Each wall is flat, endless, passes through zero and stands at right angles to its row. A trip goes straight from one point to another. Which walls does it cross, in order?

Walls:
(1): [17 31]
(2): [-16   0]
(3): [-4 11]
(4): [-29  -8]
(5): [-41 -45]
Trips:
[26 -3] to [-27  60] => 3, 2, 4
[ 26 -10] to [-41 -21] => 1, 5, 4, 2
[-48 -16] to [46 39] => 1, 5, 4, 2
[-9 -8] to [36 -4] => 2, 4, 5, 1
[21 52] to [ 6 54] => none
[ -5 -12] to [13 -3] => 2, 4, 5, 1
[-6 -5] to [-18  -5] => 3

Walls:
(1): [ 34   1 -12  11 -27 -13]
(2): [ 57 -29 -29  19  11 -40]
(3): [ 10   9 -24   2  -3  23]
(4): [ 26 -20 -16  10  12   0]
(5): [-22   2  -8  25  -9 -42]
(6): [  6 -24  10 -32  -3  28]
(7): [ 1 -4 21 41  6 19]
(8): [ 10  -2  -7  22 -23 -10]
(9): [ 25  31 -32  20  13   9]
Trips:
[ 18  -8  13  60 -19 -31] to [-11  20 -24  13 -19   5] => 3, 4, 2, 7
[ 31 -10  -7   1  11   3] to [ -6  -5  12 -18   3  44] => 8, 1, 2, 9, 4

Walls:
(1): [ 23   9  26   3 -10  30  21  -3  -6 -37  23]
(2): [ -3  18  24 -15   0   0   1  -7  23 -18 -24]
(3): [-23  27   2 -17  -1   6  60   0  -6 -13  32]
(4): [-15  19  35  24   4  20   4 -12  13 -11   3]
(5): [ -3   0  -3  12 -22  -5  32   0  -3   1 -23]
(6): [  2  -5  29   2  24   5   5  36 -10  -9 -23]
(7): [-17  30  13   7  24 -28   3 -18  13  22  24]
(8): [ 23  11  -2   3  23  20  53   6   6  18 -12]
(9): [  7 -14  26  -1  -2  20 -13  25  -2 -24 -19]
Trips:
[ 22  27  -7  27 -25  38  -1  15 -13 -11  22] to [  9  -9 -22  -2   4  10 -10   0  17  21 -39] => 3, 4, 1, 2, 6
[ -8  14  13  46  37  -7  28 -30  -3 -42  -9] to [ 13 -14  -5  36  15  19  14   8  23  -4   7] => 9, 2, 7, 3
[-37 -36  13  20  -2 -48 -14 -33  27 -12  18] to [ -4 -13   6  -3 -27 -22  -1 -13  10 -20 -31] => 5, 9, 7, 4

Walls:
(1): [  0   8 -14 -37 -50  26  20  24 -22  -8 -52 -44 -55 -15  17  16   8   9]
(2): [ -5 -12   6  -7  -3 -37 -20 -10   7  29  17 -17  -7  14 -31  11 -21  25]
(3): [-23  13  -7  -4 -35   4  -1  13  -7  21  13  12  30 -17   5  -1  25   3]
(4): [-16  25 -11 -34   4  38  -1 -15   8 -19  -4  -4  -7 -33  19  13 -11 -17]
(5): [-12 -26  18   7  10 -18 -17  18 -16   2 -16 -16   2   4   3  14  31 -10]
(6): [  9  12  32 -20  33 -15  23 -19  10  16  -1  52 -11  -3 -16  -6 -12 -21]
(7): [-15 -24   2   7  -1  38  -8   1 -26  -6  10 -15 -15   1 -38   0 -13   8]
Trips:
[ 25  17  18  -4 -24 -19  -8  31 -13   6 -21  -7  -9   1  27  19  23   7] to [-10  -1 -23  -2 -10 -15  -4  14 -44  -9   5  17  -5  21 -32  -8  40   9] => 7, 2
[ -2 -15  12   6  29  17  27 -12   9  12 -12  -6   2  17  -5  39  21  23] to [  3 -22  -8 -23 -38   7  50 -18 -11 -22  -5  23 -11  -6   7  -4   0  -6] => 1, 2, 4, 5, 3
[ 18 -41 -40  19 -12 -21  -2  39  -7 -47 -34 -20  19 -31   4  -7   3  13] to [-17 -30   3  19 -13 -28  -9  10  -1   6  20  39 -24  -3 -13  16 -14   2] => 2, 1, 3, 6
[-38  -1  -5  22  -8  10 -16  -8 -32 -26   0 -18 -39  14   4  -9 -39  20] to [  7 -22   3   6  20 -20 -14 -11  17  -3   2  -9  25  -2   8  15  -2  -1] => 5, 4, 1, 7
